Every row gives one point. Two turns around zero, p and q, are shown by what they do to some points. Write where each new point lands after one turn and then the other. Backwards means that the second turn is done in reverse. Each puzzle has new turns, and all numbers are rounded.
In the rows, 128 means zero.

Turn p:
[106 130  93] => [ 88 126 137]
[104 160 100] => [ 96 139 163]
[124 144 172] => [169 118 150]
[175  99 141] => [155 141  80]
[131 108 135] => [134 116 111]
Turn q:
[ 65 106 135] => [138  79  84]
[135 121 109] => [138 145 120]
[155 157 118] => [105 158 144]
[157 128 150] => [131 130 164]
Where do these land?
p, then q: [117 123 120] => [134 118 119]
p, then q: [142 129 153] => [132 149 147]
p, then q: [136  70 143] => [167 166 102]
p, then q: [ 92 119 155] => [169 114 144]
p, then q backwards: [153 159 112] => [161 139 103]
p, then q: [129 167  84] => [ 81  94 120]

Turn p:
[105 151  72 161] => [149 138  80  79]
[109 124 146 135] => [111 125 113 143]
[123 150 126 124] => [116 140 128 113]
[118 159 166 171] => [104 176  98 152]
[181 105 109 108] => [172 119 173 129]
[131  90 140  97] => [127  89 153 149]
[129 117 138  99] => [116 109 151 133]
Turn q:
[171 166 123  91] => [100 162 171  99]
[140 102 118 149] => [164 126 122 123]
[126 121 136 129] => [129 122 120 124]
[ 79  99 135 175] => [155  84  91 166]
[120 103 104 112] => [139 156 104 134]
[113 183 141 147] => [ 99  99 165 154]
[147 122 139  93] => [111 147 122  96]
Where do these land?
p, then q: [115 139 153  87] => [109 102  91 142]
q, then p: [144 149 172 160] => [124  86 141 169]
q, then p: [ 90 152  79  82] => [106 175  72 101]
q, then p: [138 135  95 137] => [126 162 134 140]
p, then q backwards: [159 112 131 139] => [131 127  99 150]
q, then p: [104 100 134 131] => [159 120 121 110]
q, then p: [147 108 133 160] => [150 123 161 143]
